Each point is reached from the start by the listed moves, each made 0, 1 or 2 times, or once backwards (-1), plus a little noise. Is the number of moves made odd or even? Then give how often each move was made.

Moves:
(1): 14,-23
(2): 44,-21
Start: 7,-1
Points:
-50,44 => even (-1, -1)
20,-25 => odd (1, 0)
35,-47 => even (2, 0)
-11,-24 => odd (2, -1)

Moves:
(1): 13,18,4,-14,-17,-35,10
(2): -17,-3,16,-11,8,9,32
(3): 0,-8,0,0,4,-16,-10
(4): 0,25,31,17,1,-2,5
Start: 10,-8,3,7,-11,-4,10
Points:
-10,62,102,6,-12,-10,104 => even (1, 2, -1, 2)
19,33,59,-15,-28,-99,46 => even (2, 1, 2, 1)
-20,-46,16,10,22,8,12 => even (-1, 1, 2, 0)
27,22,18,35,-17,-15,-17 => even (0, -1, 0, 1)

Moves:
(1): 20,2,5,10,5,-21,1,21,-4
(2): 4,-4,-7,-37,-2,8,-12,-7,-13
(3): -4,23,-23,-9,-3,36,-8,17,27
(4): -10,7,-10,-10,-23,-26,4,22,-5
(5): 5,0,-24,4,8,-8,-20,7,-2
(6): 22,17,-21,1,6,1,-1,-10,-5
(7): -24,20,10,-3,30,-18,-13,-12,-5
(8): 0,-8,-10,3,15,-1,10,-4,-8
(9): -7,2,3,-5,-5,-25,5,2,23
Start: -7,-11,-3,-8,-18,-3,-15,-2,13
Points:
-35,20,-13,-78,-64,-28,1,26,69 => even (0, 1, 1, 1, -1, 0, 0, 0, 2)
-7,0,13,-5,20,-121,29,-10,-26 => odd (1, 0, -1, 1, -1, 1, 1, 2, 1)
99,17,-103,-17,12,96,-48,50,17 => odd (2, 1, 2, -1, 1, 1, -1, 1, -1)

Moves:
(1): 5,10,1,0,2,-6,-8,-9,3,-10,4,3,5,-5,-6
(2): -3,20,7,3,1,-4,-18,-6,0,0,-21,7,-17,1,-2
(3): -6,4,5,-7,-7,-17,11,-7,-1,-6,5,17,7,14,-11
(4): -4,-2,1,4,-12,-5,-5,-3,-10,-5,3,3,-7,-7,9
(5): 3,0,8,11,14,-1,-11,-7,-9,-1,20,-13,-5,6,3
(6): -6,-2,29,10,-4,6,-8,18,-2,-1,-9,10,12,11,10
(7): 3,13,-5,-1,4,2,4,0,-15,1,-4,10,-2,0,0
(8): 2,-7,-10,-2,3,-16,1,11,7,-3,3,3,8,3,5
(9): 9,4,2,3,4,14,-6,5,8,-2,-4,13,-14,-1,10
(10): -4,0,0,14,-4,1,-5,-1,4,14,-8,6,6,3,4
(11): 2,10,-2,-7,-5,14,6,18,-8,6,19,-3,-13,-2,-8
(12): -22,-15,-18,-7,14,-1,-7,-5,10,-1,-3,9,5,-20,11
Start: 2,-16,-2,-11,9,7,-10,4,3,-20,12,-7,2,1,27
Points:
-17,6,20,-1,-11,69,-40,77,-7,-7,-5,47,-13,-31,67 => even (1, 0, -1, 1, -1, 2, 1, 0, 1, 1, 2, 1)
-32,8,64,50,27,-7,-121,13,-10,-39,-10,39,-21,1,95 => odd (1, 2, 0, 2, 2, 2, 0, 1, 1, 1, 0, 1)
-36,-69,27,10,76,-10,-53,37,45,-35,5,52,36,24,98 => even (-1, 0, 1, -1, 2, 2, 0, 2, 2, 0, -1, 2)

Moves:
(1): -2,-12,-8,5,-18,9,-6,6,5,-17,3,-7,8,-19,-4,6,-3,0,8
(2): -7,12,9,2,2,-12,4,-8,-7,8,3,3,0,-13,-1,-10,5,-8,13
(3): 3,10,-5,11,-6,8,2,3,7,1,5,10,8,1,-3,1,1,-2,-10
(4): 1,9,23,-1,10,3,-12,-5,1,4,-8,2,14,-2,6,-1,-1,0,4
(5): -3,-16,5,10,-9,0,8,1,-16,-8,-11,-3,0,8,-9,5,7,1,-19
(6): 8,12,-2,-3,-5,-9,-9,-8,6,3,6,-9,-3,10,9,0,4,14,-4
(7): 7,7,0,-6,1,2,1,-9,-1,-2,2,2,-2,-5,2,9,2,3,-1
(8): -4,8,7,2,4,12,3,6,0,14,6,-2,7,-6,-7,8,6,-1,-2
(9): -4,1,-11,5,6,0,-17,-11,11,-12,-8,-10,-4,-15,-14,-3,12,3,-7
(10): -5,22,-5,2,-8,-4,12,-2,16,5,2,8,-4,-18,1,1,-1,25,-12
(11): -10,6,-7,-2,-12,-14,-8,-11,-5,1,6,5,10,12,-2,4,-12,7,-13
(12): 7,-11,-2,11,-11,-8,-6,-1,4,7,20,-4,2,-12,-1,0,0,3,-11
(13): -7,-11,-5,-15,2,5,7,2,-5,-6,-4,4,5,5,-4,-2,15,2,9
(14): -7,1,7,2,-3,4,-10,4,2,1,12,5,-3,-4,3,-15,-2,-1,-10
(15): 1,-4,-1,12,7,-11,-10,12,8,-17,10,0,-1,1,4,-6,-3,1,-2
(16): -14,-1,-8,0,2,-10,1,3,7,-9,6,15,11,-12,12,7,-6,-6,-5
(17): 2,-4,-1,6,-17,-6,11,17,2,-4,-20,2,-7,-2,-19,7,-1,-8,-16
(18): 5,-11,-9,4,-8,2,1,12,-8,-2,1,3,-5,2,0,6,-4,-2,-5
Start: 0,3,-11,-2,-3,9,-2,-6,-4,3,-17,-6,-13,-4,-5,-4,2,-4,0
Points:
-9,41,-15,-45,-54,26,67,10,5,53,4,18,-7,-91,-24,40,25,35,14 => odd (1, 1, -1, 0, -1, 0, 2, 2, -1, 2, 0, 1, 2, 0, -1, 0, 1, 1)
-33,56,-13,-4,43,12,-55,-20,35,45,63,2,-2,-66,8,-67,78,2,11 => odd (-1, 2, 1, 0, -1, 2, -1, 2, 2, 0, -1, 1, 2, 2, 0, 1, -1, 1)
14,-69,-5,29,-68,-43,-78,36,12,-53,-6,-12,10,-8,-2,10,-37,-14,-64 => odd (1, -1, -1, 2, 0, 1, 0, -1, 0, -1, 1, 2, 0, 1, 1, 1, 2, 1)
77,-73,-57,61,-49,21,-15,35,-10,-55,-25,-34,-71,6,-51,21,8,-22,-70 => odd (0, -1, 1, -1, 1, 0, 2, -1, 1, -1, -1, 1, -1, 0, 1, -1, 1, 2)
23,19,-14,33,12,18,-58,-17,27,26,-21,-48,-14,-47,-40,-1,14,3,0 => odd (0, 0, 0, 1, -1, 0, -1, 1, 2, 0, 0, 1, -1, -1, 0, -1, 0, 1)
-20,26,22,19,-5,-31,-9,-2,11,36,28,33,15,-63,5,0,1,-25,-50 => odd (-1, 1, 0, 1, 0, 0, 1, 1, 0, 0, 0, 2, 0, 1, 0, 2, 1, 0)
-24,59,44,-76,28,-33,-1,-44,-18,74,-7,16,58,10,30,32,25,-16,33 => odd (-1, 1, -1, 2, -1, 2, 1, 2, -1, -1, 1, 1, 2, -1, -1, 2, 1, -1)
-16,53,-29,10,-18,-6,-83,-18,45,-44,-55,-6,33,41,-33,0,14,38,-70 => even (0, -1, 2, 2, 0, 2, -1, 0, 2, 0, 2, -1, 1, 0, 1, 0, 1, 0)
-51,13,-41,5,-54,-26,-5,33,40,-85,-60,58,-10,-37,-20,11,-15,38,-117 => odd (0, -1, 0, 1, 1, 0, 1, -1, 1, 2, 1, -1, 1, 2, 1, 2, 2, 1)
-50,9,-72,50,-121,-57,-29,15,12,-82,17,32,2,-80,-45,15,-17,-14,-99 => odd (2, 2, 1, -1, 1, 1, 2, 0, 1, 0, 2, 0, 0, 2, 1, 2, 2, 1)

Moves:
(1): 5,-2,0,10,2,3,4,5,-6,-8,-4,-3,-1,0,3,2,14,0,6,19,-5,13,1,-18,-9,-4,18
(2): 5,-3,1,-1,0,1,2,-5,-1,8,-5,-10,9,5,5,4,0,3,7,-4,5,-1,7,-11,-3,-4,2
(3): -9,-5,-1,13,-14,3,-5,2,-5,5,2,0,2,4,-1,-2,16,0,7,7,-4,-4,1,-10,2,-5,-2
(4): -13,-3,9,4,11,-3,-14,15,-11,3,-3,-17,-14,5,-15,1,-22,-1,20,-2,6,0,-10,-10,-12,1,-9
(5): 0,-1,-11,4,-7,3,-2,6,14,-3,15,-17,7,2,8,7,0,-1,9,0,6,-8,9,-1,-6,-6,5
(6): 0,1,1,17,-10,8,6,1,-6,4,-10,-6,-8,-6,-1,-5,1,2,-2,8,8,9,-9,12,-4,-3,0
(7): -2,7,4,-4,-9,6,8,-12,-4,-8,27,2,3,-3,4,9,-3,11,-19,8,3,7,5,-16,9,-3,-6
(8): 19,-6,13,-6,3,-13,-8,6,-1,0,2,6,5,13,-4,-5,5,3,11,-1,6,5,11,6,7,3,7
(9): -11,4,10,-4,-4,3,3,8,-2,2,4,8,-6,-2,1,5,-5,11,-11,4,10,8,-9,-19,-6,3,-10
(10): 1,4,-13,-10,2,3,-2,8,-2,7,-9,6,-1,21,21,15,-1,-3,3,-1,-12,11,10,1,-5,-11,6
(11): 4,-12,-12,-8,-7,-8,0,-1,0,-10,12,10,-5,3,-4,-5,-12,-5,2,-10,4,4,-4,2,-1,7,-4
(12): 2,-8,1,0,-1,1,6,5,8,-2,5,-4,10,0,-2,-5,3,1,2,1,11,-2,15,5,5,1,-3
(13): 0,-6,7,0,-11,-9,-10,-10,3,-4,1,-15,-19,-2,-1,21,3,-9,3,8,3,-5,1,24,-8,-3,17
(14): -5,-1,-2,-6,-2,5,-11,-9,-5,-15,5,5,-6,-12,-1,6,-3,-11,10,-5,-2,-4,-9,9,0,-11,3
(15): 3,-6,-3,-4,-4,-14,11,6,6,7,4,4,-1,-5,6,-5,-2,1,-4,-1,-5,4,7,4,-8,-8,-10
(16): 2,8,-4,-20,-3,2,-1,0,-3,7,-3,-1,6,5,-2,8,4,6,-1,-13,-6,2,-1,3,7,-1,4
(17): 8,11,-5,-1,-9,6,-11,9,8,3,-18,0,4,6,-6,6,-1,-4,2,-4,-7,6,7,11,5,-12,7
(18): -18,20,-15,-3,8,14,3,-8,-10,-9,-12,-1,4,-14,-2,11,-9,11,-1,1,-13,12,-16,-13,6,-4,26
(19): 0,3,4,0,-9,1,8,-6,-3,-12,6,-5,0,3,-7,6,9,4,-7,-9,9,13,6,-2,14,1,11
(20): 3,-12,-10,-2,-2,-5,3,-4,10,-2,5,0,-4,-2,5,-11,8,8,-17,-1,-1,2,-6,8,-8,2,6
(21): 2,-2,10,-2,3,-5,-1,-4,4,-7,12,-2,10,7,4,1,-1,0,-4,6,4,1,-2,-12,-14,1,4
(22): -12,2,-21,-22,13,-1,8,1,-16,-5,10,7,-8,-1,8,-6,3,12,-6,-4,9,17,11,3,-23,-7,16
(23): -3,3,11,-12,26,-3,-6,4,-6,15,8,-7,14,0,-9,12,0,6,4,-13,3,-6,2,-8,-8,0,0
(24): 17,4,4,-2,2,1,6,3,12,-8,-6,14,-7,17,-4,5,-7,-5,16,3,-4,10,-11,-8,1,3,-7
Start: 2,-4,8,-6,8,-8,-1,12,5,-16,1,14,16,-1,-7,-7,7,3,1,4,-8,7,14,-11,-10,10,-2
Points:
-67,-54,-26,-34,-16,-11,-10,0,5,-73,100,-59,-42,-29,15,28,47,26,10,16,70,15,38,33,-98,-36,77 => even (0, 0, 1, 1, 2, 0, 0, 0, 1, 0, -1, 2, 2, 2, 0, 0, -1, 0, 1, 2, 0, 2, 0, 0)
26,35,-17,-102,43,-5,-1,38,-64,-23,-26,88,-17,89,32,72,22,38,62,48,-45,121,51,-86,-50,-30,81 => even (2, 1, 1, 0, -1, -1, 1, 2, 1, 2, 0, 0, 1, 0, 0, 1, 0, 1, -1, -1, -1, 2, 0, 2)
-58,30,-19,-27,1,23,37,-22,-71,-88,66,-5,-22,-18,-25,69,-22,23,18,9,10,99,-1,-25,-7,-30,60 => odd (0, -1, 1, 1, 0, 2, 2, 0, -1, 1, 1, 1, 1, 1, 1, 0, -1, 2, 2, -1, 0, 1, 1, 1)
